Each row is a point. Each copy is the shape, with its points in the same order, turned, moved and blurred by noise. Is it also mirrored, or only turned?

Shape, 7 rows:
[[ 0.25  0.39  0.37]
 [ 0.27  0.32 -0.66]
 [-0.56  0.32  0.03]
 [ 0.42 -0.81 -0.18]
 [-0.65 -0.09  0.33]
 [-0.31  0.07  0.27]
 [-0.34  0.32 -0.62]]
Copy 1:
[[ 0.05  0.86 -0.05]
 [ 0.71  0.33 -0.63]
 [-0.39  0.23 -0.44]
 [ 0.75 -0.05  0.43]
 [-0.51  0.02 -0.07]
 [-0.24  0.28 -0.05]
 [ 0.24 -0.02 -0.90]]
Copy 1 is: only turned
Copy 2, 7 rows:
[[-0.05 -0.31 -0.32]
 [-0.62  0.27  0.21]
 [ 0.14 -0.46  0.51]
 [ 0.42  0.85 -0.12]
 [ 0.54 -0.43  0.48]
 [ 0.34 -0.35  0.13]
 [-0.30  0.07  0.64]]
Copy 2 is: mirrored
Copy 3:
[[ 0.51 -0.03 -0.42]
 [-0.14 -0.79 -0.16]
 [-0.34  0.24 -0.40]
 [ 0.32 -0.24  0.86]
 [-0.20  0.63 -0.09]
 [ 0.01  0.33 -0.17]
 [-0.59 -0.39 -0.23]]
Copy 3 is: only turned
Copy 4, 7 rows:
[[-0.46 -0.50 -0.12]
 [-0.67  0.31  0.41]
 [-0.33  0.28 -0.46]
 [ 0.50 -0.05  0.77]
 [ 0.16  0.17 -0.67]
 [-0.03  0.03 -0.36]
 [-0.52  0.65 -0.11]]
Copy 4 is: only turned

Shape:
[[ 0.11 -0.20  0.48  0.39  0.55  0.45]
 [-0.73 -0.01  0.62 -0.13  0.59 -0.34]
 [ 0.03  0.65  0.48  0.22  0.57 -0.03]
 [ 0.00  0.26 -1.37  0.15  0.52 -0.69]
 [-0.46  0.18 -0.42 -0.75 -0.25 -0.10]
 [ 0.36  0.00  0.57 -0.67 -0.05 -0.54]
 [-0.27  0.36  0.26  0.13 -0.45 -0.18]
 [-0.02  0.26  0.60  0.46 -0.06  0.35]
 [ 0.47 -0.08  0.15  0.28  0.08  0.29]
 [ 0.47 -0.10  0.10  0.01  0.04  0.18]]
Copy 1 (10 x 6):
[[-0.49  0.12  0.23  0.71 -0.38  0.42]
 [ 0.56  0.23  0.41  0.43 -0.22  0.89]
 [-0.06 -0.35  0.45  0.71  0.24  0.58]
 [ 0.06 -0.35 -0.85 -0.52  0.75  0.28]
 [ 0.75  0.17  0.35 -0.49  0.18 -0.27]
 [ 0.65 -0.59  0.16  0.39 -0.65  0.06]
 [ 0.07 -0.26  0.63 -0.22 -0.12  0.40]
 [-0.40 -0.02  0.86  0.39 -0.23  0.28]
 [-0.42 -0.24  0.25  0.41 -0.28 -0.01]
 [-0.20 -0.24  0.07  0.39 -0.33 -0.24]]
Copy 1 is: only turned
Copy 2:
[[ 0.06 -0.35 -0.62  0.04 -0.58  0.11]
 [-0.38 -0.46  0.08 -0.53 -0.12 -0.47]
 [ 0.03 -0.36  0.02  0.46 -0.34 -0.45]
 [ 1.09 -0.76  0.43  0.24  1.07  0.16]
 [-0.27  0.22  0.39 -0.07  0.88  0.31]
 [-0.67 -0.43  0.67  0.24 -0.17  0.51]
 [ 0.05  0.40  0.56  0.00 -0.18  0.01]
 [ 0.12  0.24 -0.12  0.16 -0.71 -0.07]
 [ 0.23 -0.12 -0.18  0.36 -0.40  0.52]
 [ 0.03 -0.17 -0.06  0.34 -0.24  0.60]]
Copy 2 is: only turned
Copy 3 (10 x 6):
[[ 0.02 -0.59  0.25 -0.61 -0.01  0.36]
 [ 0.04 -0.90 -0.06 -0.32 -0.85 -0.40]
 [ 0.52 -0.14 -0.18 -0.85 -0.32 -0.15]
 [-0.77  0.82 -0.82 -0.21  0.05 -0.56]
 [ 0.13  0.05 -0.16  0.76 -0.04 -0.73]
 [ 0.50 -0.15 -0.33  0.53 -0.80  0.44]
 [ 0.38  0.24  0.49 -0.03 -0.47 -0.36]
 [ 0.44 -0.19  0.54 -0.41 -0.20  0.09]
 [ 0.01 -0.13  0.23 -0.27  0.15  0.46]
 [ 0.03 -0.15  0.03 -0.03  0.08  0.46]]
Copy 3 is: mirrored
Copy 4 (10 x 6):
[[-0.42 -0.04  0.29  0.57  0.38  0.28]
 [-0.28 -0.61 -0.46  0.57 -0.12 -0.52]
 [-0.81 -0.29 -0.01  0.29 -0.36  0.19]
 [-0.14 -0.32  0.04 -1.54 -0.01 -0.34]
 [ 0.78 -0.67 -0.36 -0.30 -0.28  0.15]
 [ 0.20  0.19 -0.92  0.21 -0.28  0.25]
 [ 0.50 -0.14  0.07  0.26 -0.56 -0.01]
 [-0.08 -0.05  0.54  0.56 -0.27  0.16]
 [-0.06  0.20  0.21  0.26  0.20  0.45]
 [ 0.08  0.08  0.03  0.16  0.23  0.51]]
Copy 4 is: mirrored
